Each row of a before or after table is a point. The points were changed in one or more steps. Then noise was added and the rows were shuffled. The steps act on columns, c1 being the first. Write out the steps. A step turns or swaps two columns, mirrors them in a line or flattens them onto one, adds a multiple of one to another, or multiplies or shifts one. Angles are multiples of 10 degrees, from the lower column toward the higher: turns from -170 to 170, lines from 10 to 170 but not 90. Use the fewest steps. Two steps may share a column if one is a turn and the other turns, adds or multiplies; they go together, in the order done. Otherwise the lowest column goes first.
In the rows, 128 means zero.

Before:
[[141 119 155]
 [150 125 182]
 [ 49 132 111]
 [ 99 139  93]
 [ 52 176  73]
 [107 158 140]
 [ 60 162 109]
 [ 66 184  95]
 [119 173 144]
 [ 81 106 155]
 [123 144 153]
 [109 168 174]
 [141  99 135]]
After:
[[ 74 116 157]
 [110 150  94]
 [133 135 180]
 [ 67 173 110]
 [115 181 145]
 [103 167 141]
 [117 153 155]
 [140 108 134]
 [ 97 174 176]
 [134 130 157]
 [ 55 142 111]
 [ 68 187  74]
 [ 78 194  95]]
Steps: add -0.3 times c3 to c1; shift c2 by 10

Before (14 x 9):
[[133 127 129 192 119 121  95 132 143]
 [109 100 146  93 102 149  99 164 142]
 [108 151 129 147 131 150  99 127 142]
 [131 103 190  94 112 142  89 188 114]
 [130 105 135 129 148  97 101 147  97]
 [127 109 172  90 143  71 113 128  77]
 [122 122 136 120 139  84 249 171 146]
 [158 183 146 102 145 145 121 121 120]
 [116 128 176 100 149 147  96 124  76]
 [183 133 126 113 105 133  95 152 137]
 [109 143 201  95 145 150 111 138 118]
 [138 122 142  93  73  85 134 187  95]
 [117 218 132  99 142 111  89 168 146]
 [111 106 127 102 150 149 130 172  59]]
After (14 x 9):
[[128 143 152  93  71 165 134 187  95]
 [129 126 113 104 148 114 132 170  61]
 [127 126 146 130 147 154 100 147  97]
 [127 131 144  90 145 200 113 130  78]
 [130 170 111 148 132 114  98 129 141]
 [127 146 132 193 120 136  94 132 142]
 [129 204 103 101 145 130 122 122 119]
 [127 120 100  93 103 127  98 162 142]
 [126 154 122 114 106 126  95 150 138]
 [128 141 157 120 140 163 248 170 147]
 [128 238 139  99 142 142  89 170 147]
 [128 164  67  95 147 169 109 137 120]
 [127 124  77  95 108 167  89 188 113]
 [129 148  82 100 151 151  95 126  77]]
Steps: multiply c1 by 0; shift c2 by 20; turn c3 and c6 by 130 degrees

Before:
[[152 124 135 152 153 111 123 115  97  97 109 165 166 136 133  78  56  79]
 [107 109 121 145 162  96 121 125 176 134 136 109 154 124 108 119 144 158]
 [144 133 172 169 133 154 166 137 153 126 189 144 134 172 151 159  70 160]
 [ 98 113 125  94 122 131 180 116  96 144 118 184 102 110 107 106 109 157]
 [141 103 157 156 142 133 139 120 123  80 200 117 107 113 161 103 122  78]
 [131 153 147 136 155 122 136 147 107 152 120 198 128 135 108 161  90 140]
 [120 107  88 145 108 130 116 160 134  86 132 113 144 177 171  98 145 108]
 [126 103 119 120 135 133 131 144  94 111 149 116 143 146 115 161  90  99]
 [ 85  83 135  92 153 184 141 150 146 153 149 147 138 150 123 139  87 123]
 [ 88 133  81 155 122 108 156 115 164 141 119 113  87 110 122 156 134  75]
 [121 166 154 101 136 150 100 156 175  85 180 118 134 100 108 129  96 118]
 [ 87 138 119  99 177 112 110 187 134 143 131 107 100 121  95  85  93 159]
 [155 134  97  97 123 145 135 176 175 130 140 122 167 145 138 161 110  90]
 [114 165 143  81 122 158 160  99 110 151 155 169 130 106 159 164  78  79]]
After:
[[126 104 119 120 136 134 131 145  94  86 149 116 143 145  99 162  88 114]
 [145 133 171 169 135 153 166 137 154 123 189 145 133 172 165 160  69 138]
 [ 98 113 125  93 119 131 181 116  95 167 117 185 101 110 129 107 108 165]
 [120 108  89 144 108 131 117 160 134  23 133 113 143 177 148  98 145  86]
 [121 166 156 101 135 150  99 155 174  21 182 119 133  99 105 129  97 132]
 [152 123 135 151 151 110 123 113  99  50 109 164 166 136  99  78  57  87]
 [ 85  84 134  92 152 186 140 149 146 191 148 146 138 152 122 140  87 128]
 [116 166 144  82 121 157 160  98 110 185 154 169 130 106 121 163  78  72]
 [156 135  99  95 124 146 136 177 175 133 140 123 166 144 111 162 110  92]
 [ 86 137 118  99 176 113 110 186 134 164 131 107  99 120 122  83  92 173]
 [131 154 148 135 156 124 137 146 106 187 122 197 128 135 120 160  92 151]
 [141 103 155 155 142 132 137 119 123   7 199 116 108 113 121 102 122  69]
 [ 90 133  80 154 122 108 157 114 164 160 119 114  87 110  89 157 133  92]
 [107 109 122 144 162  96 121 124 178 143 137 109 154 124 132 120 145 164]]
Steps: multiply c10 by 2.5; turn c15 and c18 by -40 degrees
